Rows are points. To make a cloud, some directions were put in groups of two or more. Within a group, all points are equally far from the middle, so they leave a hole (a ring in 2 directions, a hollow ball in 3). The other directions are filled evenly. Then the cloud was stretched, turned, moved and blurred a little. Count the holes, and give their numbers of directions, smallest first.
In the rows, 128 means zero.

Cloud (14 x 2):
[[161  83]
 [ 96 126]
 [ 84 139]
 [199 132]
 [145  88]
 [145 130]
 [138 114]
 [ 82 129]
 [144  73]
 [ 96 104]
 [117  82]
 [ 68  99]
 [125  83]
 [131  94]]
Holes: 0

Cloud (19 x 3):
[[100 144 103]
 [ 98 141 156]
 [136 149 172]
 [165 172 150]
 [159 179 108]
 [ 93 144 114]
 [185  96 115]
 [109 111 157]
 [113 139 167]
 [100 103 109]
 [113  61 142]
 [124 119  86]
 [ 91 189 112]
 [104  88 139]
 [ 85 185 159]
 [166 188 143]
 [137 163 173]
 [158  99  81]
 [180 100 102]]
Holes: 1 (2)

Cloud (29 x 4):
[[ 79 103 178  99]
 [ 86 157 125 133]
 [150  80 104 124]
 [151  62 163 127]
 [100 120 107 100]
 [ 90 119 183  97]
 [ 93  80 123 119]
 [147  66 121 134]
 [103 206 158 120]
 [125 145 124  65]
 [132  53 139  98]
 [157  90 128  87]
 [156 169 149 155]
 [167 129 105 144]
 [160 105  98 134]
 [116 154 128  69]
 [149 150 177 138]
 [140 126  87 137]
 [144  85 141  85]
 [119 206 140 155]
 [ 98 123 113 141]
 [ 91 113 116 112]
 [110 158 123  72]
 [ 76 116 161 101]
 [129  83 165  90]
 [154 174 164 141]
 [130 130 117  65]
 [106 204 151 149]
 [ 66 149 188 150]]
Holes: 1 (3)

Cloud (30 x 4):
[[199  72 103 131]
 [105  76 139 114]
 [176 146 122 100]
 [173 147 183 136]
 [197  92 137 145]
 [164 129  84 134]
 [111  83 122 160]
 [ 93 149 183 124]
 [120  69  65 121]
 [172 150 144 157]
 [170 162 174 138]
 [109  95 126 164]
 [174 148 123 103]
 [109  60 103 122]
 [177 146 120 107]
 [174  98 150  90]
 [ 95 105 164 130]
 [127  85 117 168]
 [119  92 132  81]
 [119 119 185 115]
 [122 118 119 172]
 [166  60  94 154]
 [101 134  99 151]
 [186 120 112  96]
 [182 122 176 132]
 [ 93 107  81 114]
 [105  93  69 119]
 [170 120 185 119]
 [167 138  94 135]
 [151 138 136  78]]
Holes: 2 (2, 2)

Cloud (53 x 6):
[[152 168 107  82  96 132]
 [191 103 113 116 138 127]
 [110 121 125 140 141 212]
 [ 93 128 213 163 139 161]
 [114 156 154 168  96  79]
 [153 158 152 110 121 206]
 [107 153 145  59 134 162]
 [ 96 114 148  76 130  87]
 [142  84 134  86 162  79]
 [ 96 181 146  84 124 139]
 [163 170 144  75 187 124]
 [108 131 162 122 114  78]
 [126 100 156 139 168 196]
 [161 121 121 108 155  50]
 [164 104 113 194 128 158]
 [127 178 121 118 143 142]
 [141 114 147 129  96 180]
 [ 96 193 130 135 140 180]
 [131  68 118 116  79 159]
 [142 177 142  98 108 166]
 [151 125 118 164  83 169]
 [156 114 174 136 165 190]
 [171 145 164 136 130 130]
 [141 143 118 174 141 161]
 [143 139 154  90 137 181]
 [ 89  88 138 126 138 124]
 [123 134 137 134 118 224]
 [100 120 105  43 146 129]
 [148 123 140 136 132 155]
 [122 142  87  97 110  96]
 [126 156 129 171 101 232]
 [134 124 119 178 162  64]
 [130 116 155  92 110 198]
 [118  97  80 118 148 149]
 [147 181 144 120 162 172]
 [ 77 135 170 103 134 121]
 [ 75 149 186 181 116 148]
 [119 125  73 152 136 137]
 [162 105  81 125  97 128]
 [110 126 134 141 179 159]
 [120 187 134  94 142 169]
 [162 148 198 141  79  94]
 [141 117 137 163  83 127]
 [154 131 141 140  80 136]
 [105 108 171 144 127 129]
 [157 104 125 170 188 160]
 [128 149 196 135  87 145]
 [130 170 171 160 157 141]
 [ 95 126 160 125 178 101]
 [156 105 119 216 131 122]
 [111  90 131 146 198  70]
 [129 180 139 133  89  79]
 [148 120 107 132 185  66]]
Holes: 0
